Each row is a point. To make a cloud, some directions were put in groups of two or more. Within a group, all points are equally far from the middle, so they leave a hole (a ring in 2 directions, a hollow ball in 3). The other directions are filled evenly. Then the cloud was stretched, turned, moved and blurred a little. Count the holes, and give their numbers of directions, smallest first.
In the rows, zero is written as 128.

Cloud, 13 rows:
[[157 129]
 [160 123]
 [142  75]
 [138 208]
 [ 95 132]
 [146 181]
 [119  36]
 [120 105]
 [126 172]
 [108 157]
 [157  88]
 [109  76]
 [145  70]]
Holes: 0

Cloud:
[[166 138  96]
 [ 98 141  76]
 [ 78  81 128]
 [185 131 140]
 [108  89 136]
 [131  45 139]
 [145 179 110]
 [118 127 122]
 [156  73 115]
 [132 167 111]
 [134 129  82]
 [119  23 129]
 [146  46 109]
 [126 117  88]
 [140 113  52]
 [ 72 111 155]
 [168  88  67]
 [130 127  82]
 [129 118  38]
 [127  78 175]
 [150 125  59]
 [137 159 102]]
Holes: 0

Cloud (27 x 4):
[[148  87  95 106]
 [ 50 110 114  86]
 [186 143 104 159]
 [133 220 105 106]
 [113 130  61  94]
 [234 151  99 145]
 [134 145  96 183]
 [182 103  65 121]
 [ 98 103 120 123]
 [155 116 120 137]
 [ 99 136  75 105]
 [159 126 147 141]
 [174 115 124 127]
 [ 91 167  98 148]
 [107 171 103 108]
 [ 79 108  90  93]
 [114  71 123  94]
 [166 188 101  96]
 [230 154  91 128]
 [152 143  87 176]
 [118 227 152 119]
 [141  62 100  93]
 [ 93  93 123 132]
 [161 217 163 111]
 [145 192 114  84]
 [198 133 131 103]
 [105  88 134 131]]
Holes: 0

Cloud (51 x 6):
[[168  95  34  69 115 103]
 [ 88 157 149 168 165  95]
 [ 92  70 175  87 172 128]
 [148  97  44 113  58 140]
 [ 84 129 144 108 107 131]
 [110  62 151 105 153  69]
 [119 112 199 119 172 119]
 [129 141 178 158 154  87]
 [162 153  46  91 107 171]
 [ 84 170 180 130 122 148]
 [ 97 177 115  96 157 141]
 [132 127 123  73 153  48]
 [ 47  98 237 107 130 118]
 [108 117  85  55 117 123]
 [131 150 169  73 134  87]
 [ 74 105 170  64 183 133]
 [ 92 116 143 129  92 156]
 [114 126 196 160 153 168]
 [143 114  76 157 161 151]
 [108 118 194 159 148 160]
 [ 88 148 187 143 134 166]
 [ 98 149 210 164 169 105]
 [130  91 168  75  74 139]
 [ 81 111 127  43 125 106]
 [120 162 148 168 173  55]
 [ 87 135 155 145 143 136]
 [134 142 126  95  92 173]
 [ 71 143 193 142 108 133]
 [ 59 119 203  85 151 127]
 [129 119 125 179 143  81]
 [158  91  75  99  68 138]
 [131 146 113  69 117 102]
 [129  98 132  78 166  57]
 [129 127 141 113 175  65]
 [131  92 113 128 162  93]
 [ 99 159 115 104 124 134]
 [122  76 147 123 117  48]
 [ 68  82 143 149 122  87]
 [143  60 160  75  88 120]
 [ 94  69 101 121  93 150]
 [101 108 138  78  86  63]
 [123 101 109 203 117 132]
 [173  93  47  79 124 106]
 [120 183 169 109 109  92]
 [129  63 139 103  98  60]
 [100 106 169  97  66 130]
 [176 120  79 111  91 142]
 [ 67 108 107  84 166  83]
 [100 111  52 111 149 122]
 [128 125 135  72 183  49]
 [117  63 167  99 135  61]]
Holes: 1 (2)

Cloud (77 x 8):
[[224 142 145  84 126 225 136 142]
 [196 128 148 156  76 103 126 173]
 [179 117 133 110 140 166  38 112]
 [137 139 129 186 197 143 113 106]
 [123 137  84 130 178 173  62 102]
 [190 158 139 103 172 211 108  65]
 [149  58 160 167 105 149 129 112]
 [132 131  52 114 160 124 154 147]
 [159 102 162 127 122  98 198 176]
 [131 150 152  94 148 220  69 165]
 [158 125  89 184 152 105  97 120]
 [142 111 144 163 133  53 185 164]
 [165  87 160 197  84  89 109 151]
 [ 95  59 100 189 117 134 146 157]
 [163 105 164  86 132 121 172 187]
 [137 106 121 166 164  83 187 156]
 [136 103  93  97 171 125  90 123]
 [170 130 129 106 160 164  48  94]
 [110 127 180 128 103 150  69 139]
 [213 116 103 122 160 211 159  98]
 [190 172 125  74  96 148 126 113]
 [187 195 141 151 152 171  96  79]
 [143  55 126 112 129 136  90 178]
 [105 132  80 193 112  85 123  98]
 [139 106 187 126 168 111  77 150]
 [156 113 187 104 179 171  74 160]
 [175 121 141 187 124 205 103  99]
 [126 120 129  88 145  60 123 158]
 [162 104 105 189  78 102 144 110]
 [130 203 119  79 191 178  78 137]
 [154  72 151 101 118 151 180 163]
 [121  85 189 185 122 115 130 112]
 [133 134 191 199 116 117 109 130]
 [132  83 157 131  83 148 153 123]
 [212  91 131 103 151 230 129 116]
 [149 121 162  92  79 106 128 187]
 [195 191 149 137 168 114 104 138]
 [ 81 140 118 145 197 169  99 118]
 [214 181 131 155 142 185  68 108]
 [104 132 141 158 163 195  68 156]
 [137 126 177 125  82 147  80 135]
 [148  79 159 113 114 131 193 160]
 [141 167 142 140 165 193 162 163]
 [151 156 154  82 112 165  66 190]
 [111 150 110  92 168 111 135 194]
 [195  94  96  59 135 172 132 151]
 [124  92  59 162 140 170 123 109]
 [134 152 144 174 142 189  63 161]
 [168 161 116  71 191 183  53 120]
 [185 128 112 152  71 109 160 124]
 [171 148  68 124 185 157 118 149]
 [203 135 156 105 137 200  39 119]
 [148  98 109 193  92 158 152 102]
 [151 138 103 110 142 206 131 193]
 [154 115 121  78 142 245 102 136]
 [148 136  95 100 179 180  47 115]
 [135 113 121 144 177 176 122 193]
 [214 156 113 103 182 149 162 138]
 [170  67 105 183 105 135 156 116]
 [137 199  93  95 196 191 126 139]
 [148 124 106  71 124 189 124 195]
 [139 219  99 116 151 125 106 152]
 [136 191 124 122 173 163 158 167]
 [117 148 142 163 152 201  68 156]
 [127 120 176 127  80 115  71 156]
 [ 88  54 100 137  93 124 133 158]
 [114 149  89 184 145 134  78  90]
 [170 180 152 136 115  80 122 110]
 [125  97 117  96  73 152 143 139]
 [148 135 118 165  81 158 169 151]
 [114 121 104 187  78 159 141 125]
 [183  87 180 135 181 164 121 161]
 [169 123 112 107 104 142 169  83]
 [139 152 120  62 143 150 175 105]
 [110 113  78 188  99 122  89 111]
 [ 95  84  85 137  68 104 134 168]
 [ 83  72 116 129  89  81 137 191]]
Holes: 3 (2, 2, 4)
